Each row of a before or after table is a point. The points were changed in one or more steps. Then noise was added and the rows were shuffled. The steps act on columns, c1 being the first. What was done? A step turns or swaps two columns, mirrors them in a line or flattens them onto one, adds a multiple of one to another, or multiplies or shifts one. Angles are multiples of 10 degrees, from the lower column toward the higher: turns from -170 to 170, lines from 10 to 170 but not 90. Use the fewest steps. Two steps may share a column if one is a turn and the other turns, adds or multiplies; they go together, in the order done. Otherwise the lowest column goes first.

Before (13 x 3):
[[ 33  26 -21]
 [ -5  76  45]
 [ 45  -9   4]
 [-21  44  51]
 [ 32 -11   1]
 [  5 -33 -27]
 [ -4   4 -18]
 [-19 -28  15]
 [-57  49  49]
 [ -1  59  50]
 [-39  81  16]
 [-10   5 -49]
 [ 26 -19  42]]
After (13 x 3):
[[ -5  30  39]
 [  0  24  50]
 [-16 -12  -5]
 [ -7   1 -22]
 [  4 -16 -23]
 [-10   7 -60]
 [ 32  12  10]
 [-18  16  29]
 [ 28  -6  65]
 [ 33  -4  26]
 [-55  22  -3]
 [ 44  -4  48]
 [-38  34 -21]]
Steps: add 1 times c1 to c3; multiply c2 by 0.4

Before:
[[ 42 -46  27 -34  -8 -10 -45 -18]
 [ 27  22 -51  18  14  -1 -32 -14]
 [ 33   8  30  77  18  49 -53 -34]
 [-14 -55 -60 -20 -32  35 -23  77]
 [  6 -17 -10 -32  14  38 -48  18]
 [  0  -6   4  -5 -19   9 -37 -44]
 [ 20  14 -60 -30 -16   9  50  -1]
 [ 15  72  -8  53   4   3 -22   4]]
After, 8 rows:
[[-25 -42  56  33 -27  37 -34  69]
 [ 16  20  20  39  18  48  62 -72]
 [ 40  48  22  47   4   2   5 -27]
 [ -5  -9  45 -14  13  39  26  37]
 [ -5  -9  17 -33 -10  -8  48  10]
 [ 22  34  58   6  16  -1 -19 -22]
 [ -4   1  25 -33 -15  11  30 -28]
 [ 12  19   6 -24 -18   8 -82  14]]
Steps: flatten c1 and c2 onto the line at 50 degrees; turn c3 and c7 by 130 degrees; turn c4 and c8 by -40 degrees

Before (10 x 14):
[[-30 -25   5 -46 -13  21  25 -51 -21 -19 -26  24  25  16]
 [ 25   8  40 -17 -14 -26  40 -24  -2  -3  41   0  66 -18]
 [ 25 -25   6   2 -22   3 -31  31  12  77 -17 -30  -2  -2]
 [ 60   7  17 -13 -48 -26 -20  -7   4  14  33 -28  -9   7]
 [-63 -64  -4 -19  27   9   0  36 -52  15  -3  54 -42  32]
 [ 15 -16  35   4 -55 -24 -25 -11  34   9  71 -38  24 -44]
 [-14 -14  28 -21  32  16  31 -73 -24  -1  35   2  19   5]
 [ 40 -24  21  30 -61 -45 -33 -25  -5  48   8 -30  30  14]
 [-12  18 -10 -22 -25 -32  22 -39 -13  18  63 -13  25 -39]
 [-20 -87 -26 -11 -12  42  18  34 -74  13  15  15 -28  16]]
After:
[[  41   -5   73    5  -22   -6  -32   34   18  -18  -23  -31   17   -2]
 [ -38   -2   20  -12   -9   46   32   32  -70   26  -13   14  -28   10]
 [ -22   -4   21  -24  -27  -34   52  -42  -13   10   57  -10   -8  -34]
 [  62    2   44   32  -59  -46  -79  -20   -3  -28    2  -30   36   12]
 [  38   -4  -13  -18  -13  -28   65  -21    2  -40   66    0   29  -14]
 [ -45    2  -21  -46  -19   22   95  -51  -18   -8   -9   22   39   12]
 [-106   -1   16  -18   28    8   25   39  -53    0  -13   59  -40   24]
 [  99    0   12  -17  -55  -27   -1   -2    3  -18    1  -35   -8    9]
 [  21   -9    1    7  -56  -27  -36   -9   39  -35   52  -36   -8  -47]
 [ -25   -1   -5  -19   33   15   60  -74  -27  -25   58   -2  -17    5]]
Steps: multiply c1 by 1.6; flatten c2 and c14 onto the line at 80 degrees; turn c3 and c10 by -100 degrees; add -1.5 times c4 to c7; add 0.5 times c5 to c11; turn c11 and c13 by -40 degrees

Before:
[[ 42  -5  13  21 -19   6 -26 -36  -2 -29  56  14  11  13  24 -39   5  50
  -10 -26  19 -10   1  -6]
 [-12  40  13 -32   0 -54  16 -30   9  -9  27 -18  -7  40  34 -37  -1 -26
   -6 -35  41 -14 -57   6]
 [-24  27   1  -2  18  16 -16 -35  23   4  11 -17  28  15  -2 -49  23  -2
   -8  23  29  -6 -54 -67]
 [-31  -4  23  35  38 -10  -1 -17 -36 -23  46 -25  17   3  -9 -50  -7  37
   30   1  -8  15 -48 -11]
 [-27  -4  50   2 -24 -27 -46  23 -40 -27  43  25  49 -32 -20 -31  32  10
  -16  15  42  16 -64 -18]
 [  4  15 -16  -4  16 -43  20  33 -45 -17  11  17  15   9 -30   3  31  31
   -1   5 -24 -11 -19  -6]
 [ -8  15  -6 -19  -4 -17 -27 -14 -22   8  10  17  47  30  24  -3  23  18
   27   4  15  -6  -4   8]
 [-27  40  -6  26  -1 -52 -11   1 -24 -10   8   9  -7 -29  32   8  22  -6
   40   9 -33  -8  -4   7]
 [-28  -9  16  42  -2  22 -46 -34 -19   4 -10  24  14  14 -15  -8 -24 -15
   24  35   8  18 -18   9]]
After, 9 rows:
[[  11  -11   -8   36   37  -20   -1  -26  -37  -23   45  -25  -11  -19
    -9  -50   -8   37   31    1   -8   16  -49  -11]
 [   0  -28   -3   42   -1   43  -46  -42  -18    2  -11   24   -8  -21
   -16   -8  -24  -16   24   34    9   18  -18    9]
 [  -5   80   18   -2   18   32  -16  -42   23    3   11  -17   -9  -19
    -1  -48   23   -1   -9   23   30   -6  -53  -67]
 [  46  -12   -6    2  -24  -53  -45   13  -39  -27   43   25  -29   -5
   -19  -31   31   10  -16   16   43   15  -63  -18]
 [ -44  -15   -3   21  -20   13  -27  -20   -2  -29   57   14   -7   32
    24  -38    5   50  -11  -27   18  -11    1   -5]
 [ -22   44   35  -20   -5  -33  -27  -15  -21    8    9   18  -12  -21
    25   -3   23   18   26    4   16   -7   -4    8]
 [  -3   45   22   -3   14  -87   20   31  -45  -16   11   18    0  -12
   -30    3   32   32    0    4  -24  -12  -19   -7]
 [  37  120   -1   27    0 -104  -11   -9  -24  -10    7    9    5   -1
    33    9   22   -6   40    9  -33   -8   -5    7]
 [ -29  119  -15  -31    1 -108   16  -33   10   -9   28  -18   -2  -26
    33  -38    0  -25   -6  -35   41  -13  -58    6]]
Steps: turn c1 and c8 by 20 degrees; turn c1 and c14 by 130 degrees; multiply c2 by 3; turn c3 and c13 by -140 degrees; multiply c13 by 0.4; multiply c6 by 2

Before:
[[-27 -17  -2   0 -15  20 -14  31  26  -7 -21 -15  26  25 -28   4 -37  29
  -18  11  27 -10 -36  18  -9 -38  -1  25  27  29  -9 -10 -17  -7  11  -4
    1  26 -23 -22  22  27  32  48  28 -31   2 -16 -15  13  31  -3 -20  19
   17 -21  -7 -23  36  29  13  10 -25 -30]
 [  2 -22  10  31  -5  18   6  -8 -25 -24 -32  31   6 -10 -37  10  18 -17
   18  34   2  12  -5  34 -35 -22  -3 -13 -12  -2  -5  -3  -4  40  -3 -47
   19  26  32 -14  -7 -18  -1  18  41 -10  23  -5  23  23  18   8 -13 -37
  -24  36  28  10 -23 -29  15  30 -16  26]
 [ 30  34  43 -29   8 -24  15 -11 -29 -18 -10 -25  35 -36  19  16  26 -22
   40 -10  14  43  -6 -22 -14 -13 -15   2  20  29  -5 -18  17 -10 -34 -32
   31  31  -2  10 -29 -16   6  13 -12  18   1  40  22  46 -15   8  15 -20
   21  -6  30  22  12   9  12  23 -27 -12]
 [ -2 -17  44   7 -25  -6  14  23  -8  -7  -3   2  10   7   4  18   2 -11
  -13 -15 -24  33  20  26 -23  10  25 -26 -13 -21   7  22  -8  11   6 -10
   -3   8   5  16 -12  24  36  11  10  14 -31   4   0  45  -9  -9   6 -43
  -26  38  -3   7 -11  27 -28 -14  -3  -5]
 [ -7  34  -3 -32 -35 -31 -27  -8   9  -1  24 -31   1  11   8  -4  10   6
   29  17   1  42 -20  37  24 -15   2   8 -20  11  21  -6 -33   2   2  11
  -25  -7 -18  -8  21  -8   2  14 -12  10  28  -5  31  17  21   3   4 -40
   24  35  43  -7 -20 -26  17  -3 -18 -30]
 [-21 -20   0 -14 -14 -30  -2 -22  13  -8 -32 -17  13  23 -15  15   4  -1
  -13 -16  -9   6  28 -11 -10 -10  12  23   2  27 -15  -9 -33   4  -7   0
  -10  18  11 -39  17  16 -20  24  36  17  27 -13 -29  -9   1 -25  -8 -23
  -14   9   9  -8 -23  13  17  32  -2   0]
 [-21 -10 -14  -8 -51 -25 -39  10   6  38  28  -5  37  -4  21 -19  12   0
  -18   7  13  25  -8  -1 -21 -20  11   4 -14  13  12 -15  22   0 -28   0
   28  14  18 -21  30   4  38   6  15  22   3 -12 -15 -14  10  14 -23   3
  -39  -5  25 -22 -22 -27 -24 -16   9   1]
 [-24  -4  12   7  10 -23 -11  11  17   0 -18 -24  16  -8  10   5 -32 -12
    5   7 -34  31  12  36 -21 -20  -9  -6 -12 -30 -35  16  -1  21 -39 -26
   21  51  -9   6 -22 -24 -12  -1  33 -15  -8  -3  30 -10  14  12  14  -8
  -15   3 -18   7  -8 -31   9  -2  -9 -30]
 [ -8  12   2 -23 -30 -24  -9  20 -24   3 -35 -17 -22 -31  -8   7  25 -27
  -17  -5  22 -14 -34  -1  12  11  41 -12  31 -26  23 -25   8 -15   8   6
   32   1  35  18  -5  24 -18  27  27 -34 -37  30  31 -12  48  13 -43 -25
   11  23 -16 -21  14  -5 -31  33  25  25]
 [ -7 -20  50  -5  -4   1 -41  21 -27  13   8 -33   2 -25 -20  -7 -30 -24
   17  -7 -30  10   1   1 -30  13  -8  -1   3 -28  23 -11  26 -23 -35  18
  -17  -1  30 -13   3  -5  14   3   3 -35 -22  -3  -5  -4  12 -25 -27  -4
  -23  43  -2   0 -25 -10  23  12 -21  22]
 [ 23 -24   5   9   3 -39 -41 -24  14  16  12  -3 -22 -17 -21   2 -19   2
   35  33 -17  33  18  31  17 -31 -16  -8  30  20  22 -23 -28  -9 -25 -17
    2  44 -14 -13  11 -28  23  30  -2 -26   0  24  -8   9  -6  -1  -1 -46
   -8 -20 -17  14  40  10 -18  -5  24 -38]
 [ -1 -18 -12  30  -4  15 -13  10 -12   5  -6  19  31   4 -23  15 -24 -12
   45   7  24  -4 -10 -26  14 -29   6  13  14   3 -23 -38  24  -5  -9 -23
  -19  -8   8 -21  -4  -2  25  17  -1 -18  25  10  15 -20  31   6  -4   3
   -1   7  13  27  28  -8 -29  13 -18 -24]
 [ 32  27  12  23   4 -31 -11   9   3  29 -32  -8   6 -17   9  30   9 -12
   -4  15   8  -8   9 -10  20 -29  48  -8 -17 -16  15  17 -25 -23  16  11
   13  15  28   9 -15  20   0   4   8  -4  20  -6  36 -13  47  33   8   6
  -16   9  15 -18  13 -15  16   7   1  24]]
After (13 x 64):
[[ 30  34  44 -30   9 -26  -3 -10 -28 -18 -10 -26  37 -38  18  12 -72 -20
   41 -12  17  45  -4  -3 -15 -14 -12   2  20  30  -5 -18  18  -9 -35 -31
   33  30  -2   9 -28 -13   8  14 -12  17   3 120  20  45 -14  10  15 -18
   20 -15  30  23  12  10  15  24 -28 -14]
 [-24  -4  10   7   9 -24   3   8  15   1 -19 -22  17 -10  10   5  14 -13
    6   6 -34  32  10 -34 -22 -20  -8  -7 -12 -30 -35  16  -1  20 -38 -24
   19  51 -11   6 -21 -24 -14  -1  32 -16  -5  -8  32 -10  15  13  15  -9
  -12  10 -17   8  -9 -31   9   0  -6 -28]
 [ 30  27  13  22   2 -31  -5   7   5  30 -31  -7   7 -17   9  17  -3 -13
   -2  15   8  -8  10  13  20 -31  48  -6 -18 -14  17  16 -27 -22  16  13
   13  14  28   7 -15  20   0   5   9  -4  22 -18  37 -13  46  32  10   6
  -19  14  16 -16  12 -14  16   7  -1  24]
 [ -7  12   2 -23 -31 -26 -15  19 -23   2 -37 -19 -20 -30 -11   7  -9 -29
  -17  -5  22 -11 -33  -2  10   9  39 -10  31 -26  22 -26   7 -15   8   6
   33   2  35  17  -4  24 -17  27  29 -34 -39  89  31 -13  46  12 -43 -23
   13  18 -17 -20  14  -5 -31  33  25  25]
 [-21 -10 -17  -8 -51 -25  23   9   5  40  29  -5  37  -4  22 -13 -34   1
  -21   7  14  24  -8 -11 -22 -19   9   2 -16  14  12 -16  20  -1 -28  -1
   27  13  19 -22  29   4  38   5  10  21   3 -39 -14 -13   8  12 -21   5
  -38  32  22 -21 -24 -25 -25 -17  10   0]
 [-21 -20   2 -14 -15 -30  -9 -23  13  -8 -32 -17  14  23 -16  10 -13  -1
  -14 -14 -11   6  27   5 -12  -9  11  21   4  23 -15  -9 -35   5  -7   0
   -7  20   9 -39  16  17 -19  25  34  18  27 -38 -29 -10   1 -26 -10 -23
  -16   4   9  -9 -25  15  18  32  -1   1]
 [  3 -23  10  29  -4  20 -35  -8 -24 -25 -35  30   4 -10 -35   8 -16 -20
   18  34   4  12  -5 -42 -37 -22  -2 -10 -13  -2  -3  -3  -5  39  -2 -47
   19  25  32 -15  -9 -20  -2  16  40 -10  24 -15  22  23  16   8 -13 -39
  -26  11  27   8 -25 -26  16  30 -16  25]
 [ -1 -17 -13  29  -2  16   1  10 -13   5  -7  17  31   6 -21  10  15 -14
   44   8  23  -3 -10  35  14 -28   3  13  13   1 -25 -39  24  -4  -8 -23
  -19 -11   7 -20  -5  -2  24  18   2 -17  24  29  16 -21  31   7  -4   4
    0  15  15  29  26  -8 -29  13 -18 -23]
 [ -2 -19  43   5 -24  -7 -39  23  -5  -8  -3   3   9   9   2  10 -23 -10
  -14 -17 -24  31  20 -38 -24  10  25 -26 -13 -20   7  22  -7  10   5 -11
   -3   8   6  18 -12  24  34  12   9  12 -31  11  -2  46  -8 -10   6 -44
  -27   8  -2   6  -9  25 -27 -14  -2  -5]
 [-28 -17  -3   0 -14  19  26  32  26  -8 -19 -14  25  26 -29   2  49  28
  -18  11  28  -9 -38  -1 -12 -39   0  25  25  26 -10  -8 -17  -8   8  -4
   -1  25 -24 -22  21  29  32  49  29 -29   2 -46 -14  13  32  -1 -19  20
   18   1  -7 -23  37  28  13  10 -25 -29]
 [ -7  35  -4 -32 -36 -33 -16  -8   8  -1  25 -29   0  12   8  -5 -35   5
   30  16   1  42 -19 -54  24 -14   1   8 -22  11  22  -7 -34   2   2  11
  -24  -7 -18 -10  21  -7   3  13 -13   9  28 -15  29  18  24   2   3 -39
   23  40  41  -7 -19 -26  18  -4 -16 -28]
 [ -6 -19  49  -5  -5   0 -16  22 -26  14  10 -33   2 -27 -22  -6  21 -25
   16  -8 -28   9   2   8 -30  14  -6  -1   2 -28  26  -9  25 -24 -32  18
  -17  -3  31 -11   4  -6  14   2   3 -32 -21  -9  -2  -5  12 -26 -27  -5
  -25  56  -1   0 -27  -9  22  13 -20  22]
 [ 24 -26   6  10   3 -38  40 -24  15  18  10  -2 -24 -18 -22   3  -1   5
   35  34 -19  32  16 -33  19 -34 -18  -6  31  21  21 -22 -26  -7 -26 -17
    3  45 -14 -13  10 -30  24  28  -2 -25   1  71  -6   8  -7  -2  -1 -46
   -7  27 -17  16  40  11 -19  -5  25 -40]]
Steps: mirror c7 and c56 in the line at 120 degrees; multiply c16 by 0.7; add 1 times c22 to c17; turn c17 and c24 by -160 degrees; multiply c48 by 3

Before, 13 rows:
[[-36  25   7  16  19 -16  18  13 -24 -12  14   1  -2  32 -39  70   2 -26
   29  13  50 -36   3  -6  -6   6  44  -3 -29   2 -30  12 -14 -21  56  35
   20 -26   3   0 -13  -5  29  -5 -58 -28   9  -4  26  33 -42  77 -42  26
    6 -17 -29  32 -35  25 -10  15 -10  48]
 [-10  35  56  26 -58 -10 -26  21 -31 -24  54   8  -4   5   5 -11  33  27
   18  -2  11   1  29  28   0 -19  34  49   3  -8 -23 -33  40 -12   0 -11
    1  55  48  41   1  26 -34  68 -10  20  30 -37 -28  51  11   5 -30  34
   28 -55 -58 -67   1  -8 -13  14 -16 -12]
 [ 10  27 -53   2   5  23   1  22 -22  23  -1  34   1  23   2  10   1   8
  -43  36  -5   3 -26 -20  31 -10 -39 -59 -14  -9 -25 -21 -13   8  23  57
  -31 -24  -9  -6 -21   5 -18  13   2  16 -37  15  -1  40  25  14  -8   1
  -32 -58  28 -16  -7 -26  28  13   2 -17]
 [  4 -28 -16  47  34 -28  -5  26  10 -30  30   2  30  39  -6  32  41  22
  -10  37   9  36  -8  16  30  15  42  36 -13 -37  -7 -42  19 -42  24  -9
    3  60  11 -24 -11  54   3  24  14  13  41   4   5 -39  37   0 -20  16
   25  -5  53  38 -27  70 -51 -21  12 -41]
 [ 35 -10  -3 -32  28 -19 -48  -3  36  45 -29 -23  15 -67 -37 -30 -16   7
  -16  23  10  37  -8 -22  26  23  11  21  31 -38  25   5  61  -2  12  17
   39 -18  18  -9  39  10 -31  59 -15 -40 -32  32  -5  43 -21 -30  10  -5
    9 -13 -17  27 -21  19  17  58  17 -19]
 [ 49  42  -4  20   5   8  10  40 -35   8   5 -18  43  17 -37 -32   1 -14
   -5  27  12 -58  49  79 -14   2  48   9  13  30 -56  22 -61  12  -6  20
  -26 -18  41 -20   2  52 -31  49  -9  12 -37 -24 -56  -1 -17  -1 -15  24
  -16 -73  -2  47  30  12 -17  48  10  -2]
 [-20  -8  13  -1 -17  -6  -5  25 -15  26 -24   5   2   5 -43 -53 -18  -1
  -20 -40 -24  -3 -15  19 -17  31  39 -28  -4   9 -16   8   3 -65  44  -6
   29  46 -34  32  -8  44   6  17 -32 -29 -39  -4   3 -43  43 -34  35 -11
   24  14  -7   3 -19  36 -32 -24  27  18]
 [-10   7 -46  13 -40 -14  -8 -18 -23  59   4  12 -10 -50 -31 -11  30   0
    7  -4 -40  28 -20  70 -36  40  15  23  -3 -18 -28 -14 -27 -31  38 -15
    3  50 -11   3  -5  11  32   7  -8   7  49 -35 -20   3 -27  34  -2  20
   33  -1 -25  26 -28  -7  28   6 -17 -22]
 [ 14  24 -29 -20  20  19 -33 -19  -2  10 -26  11 -47  39  -3  25 -18  49
  -21   0 -18  54  -8  32  23   8  33  -6  47  21  14  36 116 -50  13   9
    0  25  -5 -84 -28  -1  31   3   1   0 -11  -9  15  15 -22  12 -33  -1
   46  -9 -33  22  -6 -26 -22  13 -26 -74]
 [-29 -30  10  -6 -34   8  -3   2 -11  26  57 -22  -2  34  30 -10   4  50
   20 -11   3  28  39   5   7 -62  31 -13  31 -29 -22 -19  52  51 -12  10
  -20  38  39 -15 -26  38  57 -43  -7 -24   4 -13  -6 -22  36  31  24  11
    2  -4 -26 -22 -16   5  57 -41 -19 -20]
 [  0  -5 -19   8 -14   9 -29   2   0  -8 -13 -27  42 -19  -7 -20 -23  37
  -44 -28  -7  -8 -41  36 -41  -7  44 -56  19   6 -21  27 -34 -14   3  32
   51  16  -1  65 -43   9  10   7  -8 -44 -13 -33 -49  45  32   5   5 -51
   80  29  69   2  29   6 -17   7   2  13]
 [  7   7  -4 -11  -4 -12 -20  31  35  32   1  -2 -41 -13 -13  13  38  24
  -13  16   3 -28  -4  10 -57 -27  44  28  22  53 -57  27  54 -16  -1  17
  -10  -7  43 -39  63   7 -57   3 -52  -5  45   9 -66  27 -27  -3 -25 -25
  -19 -19  11 -25  -1 -30   5 -36  12  18]
 [ -3  53   4  30 -35 -27 -23   6 -13   6  33 -10   5  30 -35 -56  30  50
    1 -22  27   0   6  24  -5 -26  23  22  24  -6 -20  41   1 -38 -29  21
   -2   5  23 -28 -34  52 -49  24  -7 -35   2 -20  -7 -14  37  15  -4  -7
    0  41 -45 -16  12  28  -9   5  28  15]]
After (13 x 64):
[[  46   40   -7   21   -2    4   15   41   25    8    4  -22   41    3
   -34  -30   12  -14   -3   28   12  -56   52   82  -17   -5  -53    5
    18   27  -59   18  -61    6   -9   30  -25  -14   43  -17   -2   50
   -28   50  -14   16  -35  -22  -53   -6  -15    2   -9   21  -13  -76
    -5   46   26  -18  -12  -41   12    3]
 [  15   32  -28  -21   18   19  -31  -19    3   15  -22   12  -52  -23
    -7   32   23   54  -18    0  -14   53   -3   32   22    4  -35   -7
    49   27   15   30  117  -39   16    5   -2   17   -5  -86  -32    3
    30    0    5   -4   -8   -6   12   12  -21   14  -32   -4   41   -5
   -35   25   -7   42  -23   39  -27  -78]
 [ -17   -8   12   -4  -19   -3   -9   30   20   23  -17    6    3   16
   -45  -50   12   -3  -21  -35  -31    4  -13   12  -16   30  -28  -27
    -6   12  -12    7   -2  -77   49   -4   24   52  -37   28  -10   48
     2   17  -30  -25  -39   -9    4  -45   42  -29   37  -11   30   11
   -11   -1  -16  -11  -36  -46   29   20]
 [   9   30  -54   -2    9   28    1   22   -6   19    2   39    4  -34
     0   11   30   10  -45   32   -5    1  -23  -25   32  -15   24  -61
   -18  -14  -20  -17  -15   17   23   54  -36  -28   -9   -5  -20   -3
   -20   13   -2   17  -37   15    2   42   27   17    1   -2  -32  -59
    23  -18   -5   25   24  -22   -4  -13]
 [ -28  -28   10   -1  -38   11    4   -2    5   24   57  -24    5  -23
    30   -7   -4   46   21  -15    6   31   41    7   11  -69  -26  -14
    31  -32  -25  -17   48   44  -15   14  -19   45   35  -12  -24   39
    53  -50  -12  -22    8  -16   -9  -24   40   32   18   15    1   -3
   -26  -24  -18  -23   58  -77  -18  -22]
 [  -3  -31  -14   43   36  -30   -5   29  -11  -32   38    1   34  -25
    -7   24  -44   19   -5   34    8   29  -13   19   29   18  -32   34
   -15  -35   -9  -40   20  -58   22   10    5   63   11  -19  -15   54
     1   20    6   13   36    3    0  -41   37   -1  -21   14   24   -4
    45   38  -26  -50  -50  -33    7  -36]
 [ -37   25    9   16   19  -16   16   14    4  -13   10   -1   -2  -18
   -41   71   12  -24   28   19   53  -32    3   -9   -7    5  -53   -3
   -29    0  -29   10  -17  -33   50   41   20  -25    4    0  -15   -4
    38   -9  -59  -33   10   -6   26   32  -37   80  -46   24    3  -19
   -30   38  -34  -10   -7  -28   -8   50]
 [  -7   12  -46   10  -40   -8   -9  -15   22   68   11    7  -12   54
   -34  -19  -40   -3    0   -2  -42   31  -17   68  -31   40   15   22
    -9  -19  -32  -14  -31  -31   38   18    3   47   -6   -3   -7    8
    42    6   -4   13   45  -40  -25   -1  -26   33   -6   15   38   -1
   -27   29  -28   17   33  -32  -18  -22]
 [ -11   35   57   29  -59   -8  -26   23   29  -23   54    6   -8    3
     7  -14  -35   32   15   -6   12    0   24   30   -2  -20  -17   53
     6   -2  -24  -34   45  -14   -1   24    0   56   43   40    2   28
   -35   71  -14   18   29  -33  -22   51   10    7  -30   36   25  -57
   -61  -62    1   11  -14  -21  -19  -12]
 [  -5   50    7   32  -39  -32  -26    5   -6   10   37  -14    4  -21
   -32  -52  -17   47    1  -19   23    7   13   30  -10  -26  -32   23
    23   -4  -16   44   -1  -47  -30   35   -5    8   28  -22  -31   49
   -49   24   -8  -36   -5  -24  -13  -11   35   15   -6  -14   -1   43
   -46  -12   10   -8   -7  -25   27   13]
 [  -2   -7  -20   14  -13    7  -26    0   -7   -6   -4  -28   40   29
   -10  -30   31   41  -42  -26   -2  -15  -45   36  -39   -6  -32  -59
    25    8  -24   22  -33  -15    3   15   51   16    5   68  -40   15
     9    6   -9  -46  -10  -36  -47   43   31    3    5  -52   85   26
    69    0   27    0  -13  -25    8   18]
 [  34  -11   -1  -34   24  -18  -50   -5  -36   49  -25  -27   18   63
   -40  -30   23   11  -13   20    6   30  -11  -21   24   22    6   23
    31  -40   19    6   52  -11   15  -14   39  -10   17   -9   43   14
   -27   55  -13  -43  -29   29   -5   47  -19  -31   11   -7    6   -5
   -20   26  -19  -14   23   96   19  -15]
 [   6    6    5  -10   -9  -10  -28   29  -45   33   -1   -9  -41   30
   -14   14  -24   28  -13   14    8  -31    0    7  -58  -27  -38   32
    20   51  -51   26   55   -7   -5   10  -11  -14   41  -39   59    9
   -60    9  -55   -3   49    9  -68   28  -32   -4  -21  -25  -19  -20
    13  -20   -7   37    5 -122   14   15]]
Steps: turn c17 and c36 by -150 degrees; turn c9 and c36 by -150 degrees; turn c14 and c27 by -160 degrees; add 0.3 times c38 to c27; add 1.5 times c31 to c62; mirror c34 and c60 in the line at 170 degrees
